Rows are points. The last column is the point's height on a tilted bowl or saddle (a function of degree 2), plus a little noise. Count its main directions that bend up, bend down and stay straight.

Points:
[[ 0.03 -0.18 -0.21]
 [-0.32  0.21 -0.15]
 [ 0.04 -0.57 -0.47]
 [-0.45 -0.31 -0.37]
 [-0.72  0.22 -0.42]
 [ 0.24 -0.49 -0.45]
 [ 0.24 -0.09 -0.21]
 [ 0.19 -0.13 -0.21]
 [-0.06  0.01 -0.14]
 [-0.24  0.18 -0.12]]
Directions: 0 up, 2 down, 0 straight

Points, 15 rows:
[[ 0.00 -0.17 -0.31  0.15]
 [ 0.27  0.27 -0.15  0.13]
 [-0.07 -0.11 -0.25  0.10]
 [ 0.35 -0.35 -0.12 -0.06]
 [ 0.03 -0.25 -0.07  0.05]
 [-0.21  0.71 -0.19 -0.68]
 [ 0.57 -0.14 -0.05 -0.02]
 [ 0.37 -0.12  0.29  0.10]
 [ 0.37 -0.09 -0.39 -0.04]
 [-0.21 -0.09  0.25 -0.17]
 [ 0.21 -0.42  0.32 -0.25]
 [-0.41 -0.07 -0.41  0.04]
 [ 0.16 -0.72  0.07 -0.34]
 [ 0.40  0.61  0.35  0.81]
 [ 0.00  0.20  0.18  0.06]]
Directions: 1 up, 2 down, 0 straight

Points, 24 rows:
[[ 0.39 -0.20  0.17  0.14  0.18]
 [-0.07 -0.38  0.21 -0.37  0.12]
 [ 0.16  0.12 -0.68  0.16 -0.49]
 [-0.18 -0.10 -0.12  0.40 -0.34]
 [ 0.14  0.10  0.00 -0.26  0.28]
 [ 0.20  0.72 -0.50  0.10  0.06]
 [ 0.25  0.38 -0.52  0.42  0.01]
 [ 0.04 -0.01 -0.19 -0.07 -0.03]
 [ 0.06  0.13  0.40 -0.20  0.32]
 [-0.11  0.40  0.33 -0.21  0.25]
 [-0.07  0.03 -0.14  0.17 -0.12]
 [ 0.21  0.34 -0.18 -0.51  0.32]
 [ 0.01 -0.21 -0.11 -0.39  0.16]
 [-0.37  0.31  0.25  0.12 -0.03]
 [-0.31  0.19 -0.29 -0.14 -0.33]
 [-0.21 -0.22 -0.23  0.12 -0.50]
 [ 0.30  0.30  0.55 -0.60  0.59]
 [-0.16  0.21 -0.17 -0.02 -0.09]
 [-0.10 -0.01 -0.36 -0.73  0.25]
 [-0.05  0.43 -0.13  0.11  0.18]
 [-0.49  0.55 -0.54 -0.09 -0.74]
 [ 0.56 -0.39  0.77  0.23  0.02]
 [ 0.38 -0.12  0.08  0.08  0.23]
 [ 0.32  0.01 -0.09  0.01  0.21]]
Directions: 1 up, 3 down, 0 straight

Points:
[[-0.08 -0.40  0.03 -0.21  0.15  0.49 -0.01]
 [ 0.03  0.17 -0.01  0.32  0.85  0.22  0.31]
 [-0.03  0.11  0.14  0.24  0.40 -0.24  0.32]
 [ 0.43 -0.21  0.06  0.61  0.23  0.43  0.16]
 [-0.17  0.10 -0.06 -0.04 -0.46 -0.05  0.24]
 [ 0.28  0.19  0.03  0.18 -0.03  0.19  0.05]
 [ 0.10 -0.23  0.18 -0.13  0.25 -0.48  0.32]
 [-0.18 -0.11 -0.27  0.56 -0.36  0.04  0.06]
 [ 0.11 -0.25  0.01  0.28  0.11 -0.48  0.35]
 [ 0.01 -0.14  0.14  0.57  0.28  0.35  0.22]
 [ 0.15  0.30 -0.20  0.37 -0.31 -0.34  0.35]
 [-0.12 -0.23  0.31 -0.16 -0.15  0.30  0.14]
 [ 0.54 -0.11  0.21  0.15 -0.30  0.15  0.09]
 [ 0.31  0.31 -0.27 -0.20 -0.41  0.14  0.11]
 [ 0.14  0.37  0.27  0.20 -0.10 -0.10  0.34]
 [ 0.28  0.02  0.15  0.11 -0.33  0.43  0.01]
 [-0.03  0.13 -0.32  0.35 -0.15  0.11 -0.02]
 [-0.80  0.41 -0.24 -0.17 -0.11 -0.04  0.33]
 [ 0.06  0.21  0.39  0.28  0.14 -0.21  0.41]
 [-0.19 -0.34  0.09  0.36  0.28 -0.45  0.40]
 [ 0.65  0.23 -0.42 -0.39 -0.07  0.16  0.06]
 [-0.05  0.38 -0.65  0.11 -0.10  0.17 -0.03]
 [-0.34  0.13 -0.01 -0.15  0.47  0.48  0.08]
 [-0.47 -0.16 -0.38  0.22  0.31 -0.03  0.02]
 [ 0.69 -0.03 -0.48  0.07  0.24  0.52 -0.09]
 [ 0.24  0.83 -0.33  0.38 -0.17 -0.10  0.35]
 [-0.07 -0.35 -0.09 -0.13 -0.12 -0.20  0.06]
 [-0.35 -0.13  0.47  0.28 -0.22  0.23  0.40]
 [-0.14  0.09  0.06 -0.06 -0.79 -0.22  0.56]
 [ 0.23  0.16 -0.30  0.45  0.19 -0.22  0.21]
 [-0.12 -0.15  0.52  0.50 -0.12 -0.34  0.66]
 [-0.23  0.44  0.09 -0.14  0.05  0.01  0.24]
 [ 0.15 -0.06 -0.52 -0.06 -0.52  0.15 -0.09]
 [ 0.03  0.29  0.18  0.23 -0.43  0.48  0.14]
 [-0.36  0.13  0.92  0.48 -0.06 -0.10  0.86]
 [ 0.05 -0.03  0.29 -0.33 -0.62 -0.37  0.58]
 [ 0.09 -0.05  0.45  0.47 -0.14 -0.29  0.56]
 [ 0.10  0.08 -0.46  0.10  0.45  0.04  0.05]
 [ 0.13  0.21  0.31 -0.03 -0.10  0.56  0.07]
 [ 0.84 -0.28  0.09  0.45  0.13  0.27  0.17]
 [ 0.07 -0.11  0.11  0.38  0.41  0.25  0.18]
 [-0.02  0.09 -0.27 -0.12 -0.58  0.27  0.07]]
Directions: 3 up, 0 down, 3 straight
